Every row gives one point. The window is the flat piece filled in between its corners: a triangle in 3 columns, a solid with four corners in 4, and so on. A path goes straight from each point to the next, and from the last back to the first. After which points does the path pass through the window?
In the rows, zero is written as 128.

Window (4 x 4):
[[ 57 160 123  92]
 [133  94  95  82]
 [ 64 199 111 160]
 [162 129 146 163]]
Path:
(1): [126 144 102  87]
(2): [ 76 114 113 108]
(3): [ 54 157 119 127]
(4): [122 204 122  93]
(5): [145 162 138 133]
(6): [115  99 137 162]
(7): [116  94 138 177]
(8): [167 145 132 128]
Through the window after points: 1, 3, 5, 7

Window (6 x 6):
[[139 122 133 143 129  53]
 [116  18 158 199 104 191]
 [ 89 119 135 107 117 131]
 [ 95 181 188  99 147  82]
 [195  91 148 135 169 177]
 [ 73 122 141 143 162 120]]
Path:
(1): [ 88 105 175  98 164 106]
(2): [100 173 145 134 117 114]
(3): [125 116 102 170  88 160]
(4): [119  76 194 139 139 124]
(5): [108 114 186 110 158 114]
(6): [115 188 140 164 147  94]
(7): [ 96 155 132 161 123 139]
(8): [101 101 153  98 146 112]
(9): [107  91 159 134 181 115]
(10): [132 138 127 169 121 129]
(11): [176 137 127 176  93 134]
(12): [130  92 158 140 167 117]
(13): [154  43 175 138 205 119]
(14): [181 125 137 145 144 159]
(15): [132 126 117 169 135 113]
(16): [107  44 171 123 136 119]
Through the window after points: 1, 7

Window (8 x 8):
[[217 153  75  88 174 180 141 108]
 [174 151 136 107 167 147 184 112]
 [128  98  99 101 110 103 102 137]
 [147 102 144 163 175 139  65 134]
 [ 88 145  77  68 123 153 156 109]
 [200 160 151 118 133 120  40 149]
 [122  69 179  94 193 167 149 101]
 [107 135  82  90 140  66  51 155]]
Path:
(1): [130 117 123  95 164 109  91  79]
(2): [140 135 130 109 121 123 100  71]
(3): [159  95 106 103 158 125  94 207]
(4): [161 121 131  91 156 178 154 148]
(5): [154 131 125 110 161 142 151  85]
(6): [123 110 108  95 158  96  81  80]
(7): [133 116 100 114 143 144 133 185]
(8): [165 164 154  93 153 120 105 217]
(9): [160 138 112 112 155 124  84  94]
(10): [174 145 105 119 134  86 102  91]
(11): [145 147  93  98 144 143 110 156]
(12): [142 119  92 126 133 161  93 197]
Through the window after points: 2

Window (9 x 9):
[[161 129 105 201  67 106  90  68 164]
 [147 132 147 155  94  92 104  35 156]
 [ 90 171  68 135 170 129 117 144 155]
 [119 162 191 143  85 117  93 144 111]
 [ 86 144 124 143 135  66 149 166 137]
 [114 155  77 124 146 138 177 155 128]
 [113 185 142 167 174  86 155 166 106]
 [131  83  85 149 146 165  89 116 130]
 [172 118  47 146  95  95  75  49 130]]
Path:
(1): [162 151 156 140 160  95 115 160 120]
(2): [180 131 110 174 152 123 116 180 192]
(3): [ 71 155 123 146 117 110 126  85  88]
(4): [ 78 150  61 178 127 130 121  71 130]
(5): [179 135 136 135 103 105 136 135 153]
(6): [178 141 130 140 128  91 112 117 151]
(7): [ 69 151 112 143 111 130 125 103 110]
(8): [ 89 143 111 157 141 106 127 115 108]
(9): [173 146 108 133 146 111 119 148 143]
(10): [154 138  87 142 119 105  82 154 213]
(11): [100 137  92 163 141 120 152 113  56]
(12): [107 129 116 164 126 111 117  87 121]
(13): [138 145 121 143 119 102  98 128 163]
(14): [225 118  53 125  72  73 125 113 178]
(15): [ 80 139 126 172 133 123  66  31  97]
(16): [ 75 187 116 178 142  97 162 136 112]
Through the window after points: 4, 14, 16

Window (11 x 11):
[[154 160 147 184 152 104 100 152 145 131 138]
 [173 153 148 188 130 145 143  38 137 107 123]
 [ 67  97 151 192  66 117  96 145  94 110 166]
 [ 96 102 131 121  68 147 179 158 141 136 133]
 [ 91 110  57 158 109 147 151  78 182 162  43]
 [ 92 129 118 140  98 104 135 124  95  85 116]
 [143 142 166 156  93 121 152  81  97 148 110]
 [129 119 139 214 109 115 127  94 164 102  64]
 [157  78 139 122  82 135  28 103 112 132 125]
 [ 71  90 142  67 193  69 104 146 127 122 134]
 [115 156 174  96 130 135  83  54 121 110  94]]
Path:
(1): [111 106 158 159 130 172 114 116 110 130  81]
(2): [107 103 110 189 172 159 140 145 113  87 106]
(3): [134 159 168  97  71  77  74  86 177 163 127]
(4): [118 145 159 120  42  90 108  83 144  93 148]
(5): [132 117 151 159 150 128 114 131 102 132 123]
(6): [133 113 118 172 143 190 129 104 133 113  73]
(7): [ 85 117  96 133  74  72 133  87 179 151 113]
(8): [ 99 144 120 163  62  78 146  97 181 116 144]
(9): [162  91 135 169 116 194  82  91  90 135  65]
(10): [131 145 146 148 142 176 121 127 122 129  98]
(11): [123 111 123 135  75  60 154  63 173 119 116]
(12): [117 130 125 127 136  72  91  95 137 114 130]
Through the window after points: none

Window (12 x 12):
[[110 164 140  90 199 157  28  77 131 106 137 128]
 [127 137 133 175 139 154 151 146  86  86 179 120]
 [159 151 103 101 126 190  84  94  31 109 169 103]
 [180 137  52 131 150 149 162 173 240 122 172 110]
 [159 139 149  90 117 101 131 167  92 138  95 113]
 [ 90  80 103 121 112 169 134 129 152 166 167 126]
 [120 120 108 150 167 152 178 101 127 181 106 160]
 [157 108 106 127  98 126  96 140  78  32 128  80]
 [131 115 122 152 160  95  49 152 117 145 148  95]
 [107 134  92  74 112 137 154  77 120  45 147  24]
 [140 172 137 128 120 151  54  77 102 139 143 129]
 [152 139  94  95 140 162 154  51 105 106 200 150]]
Path:
(1): [158 134 130 123 135 146 103 104  90 118 144  89]
(2): [150 116 125 121 132 158 134  99 114 109 146 110]
(3): [116 166  68 111 133 147 122 122 101 102 153 138]
(4): [132 149  55 135 134 128 137 141 152 121 148 135]
(5): [186 120 138 122 152 177 127 141 192 119 179  83]
(6): [152  85 150 112 155 164 104  90 106 127 156 109]
(7): [118 181  45 124  97 104 118 145 123  74 124 103]
(8): [ 99 166  68  95 147 129 141 127 124  85 140 155]
Through the window after points: 4

Window (12 x 12):
[[119 171 123 153 135 119 130 157 183 176  56  87]
 [139  71 103 187 167 135 228 162 100 113  83  82]
 [ 96 154 144 179 171 106 125 121  87  97  96  94]
 [ 56  93  59 197  91 121 104 161 167 136 137 115]
 [122 171 231 149  92  68 161 145 130 186 131 173]
 [ 91 144  64  79 133 143  96 163 183  88 169 100]
 [141 147  63 153 136 135  47 168 182  95 160 157]
 [ 73 141  74 151 136 117 104  97 192 147 169 199]
 [129  76 228  79 116 135 120 111 125 148 100 174]
 [159 124 170 141  94  98 144  94 122 206 126 104]
 [148 139 196  94  76  89 170 103  68 138  45 163]
 [138 135 218 146  72 112 168  78 149 112  89 142]]
Path:
(1): [131 111  99 133 141  54 138 105 147 138 115 112]
(2): [107 145 168 150 110 197 132 167 113 165 125 160]
(3): [126 140 178 128  92 137 143 126 117 140  86 122]
(4): [142 124 155 130 112  73 166 107 118 135  82 158]
(5): [132  96 183 126 117  89 123  99 157 152  96 152]
(6): [108 138 183 118 107 154 148 145 113 135 129 158]
(7): [138 176 108 157  96 203 139 109  81 126 119 142]
(8): [ 98  85 134 124 145  46 128 155 197 123 120 120]
(9): [116 111 124 151 135  84 103 143 163 136 115 121]
(10): [119 147  98 141 120 161 129 134 136 154 138 149]
(11): [106 148 158 155 103 161 165 144 118 154 118 151]
(12): [171 120 166 126 125  39  97 113 174 112  73  85]
(13): [143 134 116 144 116  50 113 149 147  82 105 112]
(14): [109 156 160 130 156 179 152 117 126 161 107 130]
(15): [ 97 146 156 123 130 156 118 109 132 167 137 178]
(16): [124  89 150 119 116  96 126 123 158 119 109 148]
Through the window after points: 3, 5, 7, 15

Window (14 x 14):
[[ 99 127 160 139 133 127 125 123 101 160 105 120 160 120]
 [105 147 121 180  81 108 135 174 114 152 117 118 121 116]
 [155 113 146 126 144 106 148 152 110 139 167 143  79 134]
 [102 120 137 127  87 147 101 120 132 179 142 102 143 144]
 [200 138 142 126 156  76 152 102 180 125 151 197 113 203]
 [141 142 136 135 101 152  91 120  82 140 118 125 143 148]
 [136 144  85  95 178 121  84 157 181 105 102 120 161 179]
 [130  12  56 113 117 177 141  90 112 157 147 249 186 154]
 [102 110  90 177 117 153 155 117 115 135 123 111  79 153]
 [121 205 165  87 141 202 174 146 126 155 144 196 147 173]
 [112 106 106  90  98 106 139 106  79 178 125 119 110 175]
 [ 44 140  41 160 199 120  48 178 120 171 116 151  87  83]
 [ 79 111 103  91 129 126  70 102 105  96 149 135 193 171]
 [149 128  82  89 161  78 118  73  78 126 191 173 122  31]]
Path:
(1): [120 131 128 126 111 133 108 125 124 121 112 157 108 148]
(2): [100 148 143 108  93 132 117 120 112 133  87 184  89 127]
(3): [141 108  86 152 178 120 130 143 125 178 172 117 153 148]
(4): [128 126 120 149 140 118 137 130  97 149 140 140 146 163]
(5): [108 133 120  85 124 147 107 119 135 114 126 162 108 114]
(6): [118 117 163  71  82 136 125 124 125 129 134 191  86 154]
(7): [136 148 107 130 159 130 140 122 122 152 142 148 154 168]
(8): [153 148 115 145 154 120 135 137 102 186 169 126 168 147]
Through the window after points: 6, 8

Window (14 x 14):
[[166 149 180 103 151 144 148 100 139 148 144 173 187 126]
 [121 159 105  53 158 104 192  87 166 165  98 101 151 162]
 [183 147 152 168 139  95 171 107 200 187 132 136 130 107]
 [ 98 100 171 142 132 162  99 199  93  96 149  99  75 139]
 [175 155 159 126 121  81 221  87 110 152 129 120 140 149]
 [152  77 122 145 147 172  85 115  73 129 139 102  86 136]
 [137 111 144 101  81 139  62 171  73 158 115 117 104 139]
 [144  73 102 118  91 141 101 172 100  85 169 142  89 110]
 [ 81 123 126 164  77 155  95 115  98 122 169 122  93 125]
 [ 98  65 157 125 113 161  97 152  73 142 145 174  37 105]
 [161 222 121 109 166  68 156  80 144 126 120 128  97 134]
 [191 142 202 105 104 125 163  61 188 134 139 117 109 112]
 [129  98 130 149  94 174 100 151 106 101 101 162  76 178]
 [166 161 153 131 121 146 182 100 140 136  85 125 138  65]]
Path:
(1): [134 112 136 129 137  63 198  90 156 104 101 138 138  98]
(2): [176 171 154 124 108 181 131 127  99 160 131 120 105 124]
(3): [124 148 132  81 108 174 173 156 111 182 186  88  78 177]
(4): [131  77 160 154 103 118  51 125  86 108  89 174  99  83]
(5): [155  80 155 127 116 109 133  93 108 131  81 122 145 121]
(6): [145 187 141 118 111 161 148 146 127 149 142 128  94 100]
(7): [166 152 113 119 134 140 184 152 141 165 137 149  95 162]
(8): [ 96  86 193 107 114 120  98  58 117 111  98  92 166  74]
Through the window after points: 1, 3, 5

Window (14 x 14):
[[ 93  96 126 162 150 193 119 114 115 102 146 115 217 154]
 [142  93 148 209 130 156  72 153 161 147 122 171 181 149]
 [114 130  81  73  81  85 138 110 160 144 113 124  52 149]
 [155 104  90 201 197 190  90  99 138 148 119 128 169 150]
 [138  87 126 110 143 113 132 184 114 158 161  80  94 107]
 [168 105 119  25  90 152 129 127 132 162  99 121  87 142]
 [169 155 114 123 104 144 101 186 154 140 170  55 116 155]
 [152  92  93 192 139 178 134 175 176 111  95 115 172 117]
 [187 131 160 113 124 118 148 151 129  88 147  91  68 141]
 [ 85 142 124  70  94 181 123 131  91 148  84 112  31 139]
 [146 141  88  81  67 135 186 140  88 179 116 149  58 166]
 [168 156 131 126 104 140 127 139 140 137 168 100 116  63]
 [115 179 131  47 124 114 175 142 142 187  76 136  72 156]
 [136  85 145 199 118 170 134 100 158 172 103  88 164 150]]
Path:
(1): [123  97  87 117 164 219 116 152 158 194 146 166  92 154]
(2): [166 119 158 178 116 122 119 136 118 109 114  79 174 123]
(3): [153 127 124 161 109 108 117 139 121 155  94 108 147 151]
(4): [151 115 118 131 139 174 128 147 171 129 165 112 126 129]
(5): [135  77 109 132 128 175 120 155 193 177 173 157  33  85]
(6): [143 165 135 107 110 111 150 119  90 120  66  90 179 163]
(7): [181 109 103 104 101  94 183 154  78 104  88  95 150 147]
(8): [117 147 152 134 142 200  77 127 178 156 165 118  37 132]
(9): [137 101 116 121 122 177 126 138 144 136 131 134 121 149]
(10): [139 176 118 145 105 113 130 129 129 134  70  78 138 130]
(11): [146 148 103  96 115 126 136 154 117 143 118 103 112 124]
(12): [137  99 141  87  99 159 154 118 152 164 143 168  47 163]
Through the window after points: 7

Window (14 x 14):
[[164 142 141  67 226 157  43 176 175 159 171 174 138 108]
 [105 154 136 159 163 195 188 102 165 115 159 100 125 212]
 [123  97 168 124 227 120 130 101  94 130 144 130 154 181]
 [140 145 172  98 153 136 186 148 106 146  99  74 106  91]
 [ 88 140 133  61 143  84 126 206  83  44 115 133 123 140]
 [155 101 132  44 101 110 112 110 160 122  69 145 160 105]
 [173  79 175 114 116 117 114 131 139 169 167 128 139 140]
 [124 153 161 161  95 110 198 135 169  21 146  88 113  64]
 [147 120 128 109 109 174  71 124 127 132 158 110 137  67]
 [108 100 154 110 171 156  87 105 165 230 138 166 126  91]
 [146 182 158 158 165 146 109 196  74 143 173 149 177 107]
 [ 89 175  69  85 162  92 183 128  93 119 136  84 136 149]
 [116 186 157  71 143 127  99 116 102 147 161 131 142 129]
 [113 166 131 142 187 114 130 111 140 163  95  82  96 161]]
Path:
(1): [114 137 143 124 142 120  92 150 141 116 137  73 168 105]
(2): [ 85 112 149 123 122 152 112 133 166 121 124  99 155 130]
(3): [185 153 134  67 162 103 142 108 106 133 143 136  99  95]
(4): [141 144 147 123 146  99 121 133 111  96 139 172  70 124]
(5): [127 136 144  75 129 150 113 137 146 169 143  92 183 113]
(6): [131 144 143  95 141 118 118 149 138 133 136 110 159 108]
(7): [148 106 157 125 150 150 159 106  92  99 130 132  88 170]
(8): [115 156  95 146 134 115 173 131 117 132 120 145  36 125]
(9): [146 122 196  79 127 143 100 146 159 112 160  89 213  96]
(10): [110 129 184  93 134 124 123 154 136 129 160  99 199 142]
(11): [149 146 107 116 179 125 103 125  95 125 118 154  73  81]
(12): [127 141  65 143 165 116 171 129 158  95 138 213  74 104]
(13): [113 130 223  86 178 126 103 120  79 156 134  19 193 175]
(14): [ 59 119 158 106 183 124 100 149 173 176 135  98 142 169]
(15): [155 167 130 110 146 130 139 121  94 112 127 135 112 111]
(16): [147 127 173  96 170 149 161 118 122 149 123 174  90 133]
Through the window after points: 12, 14
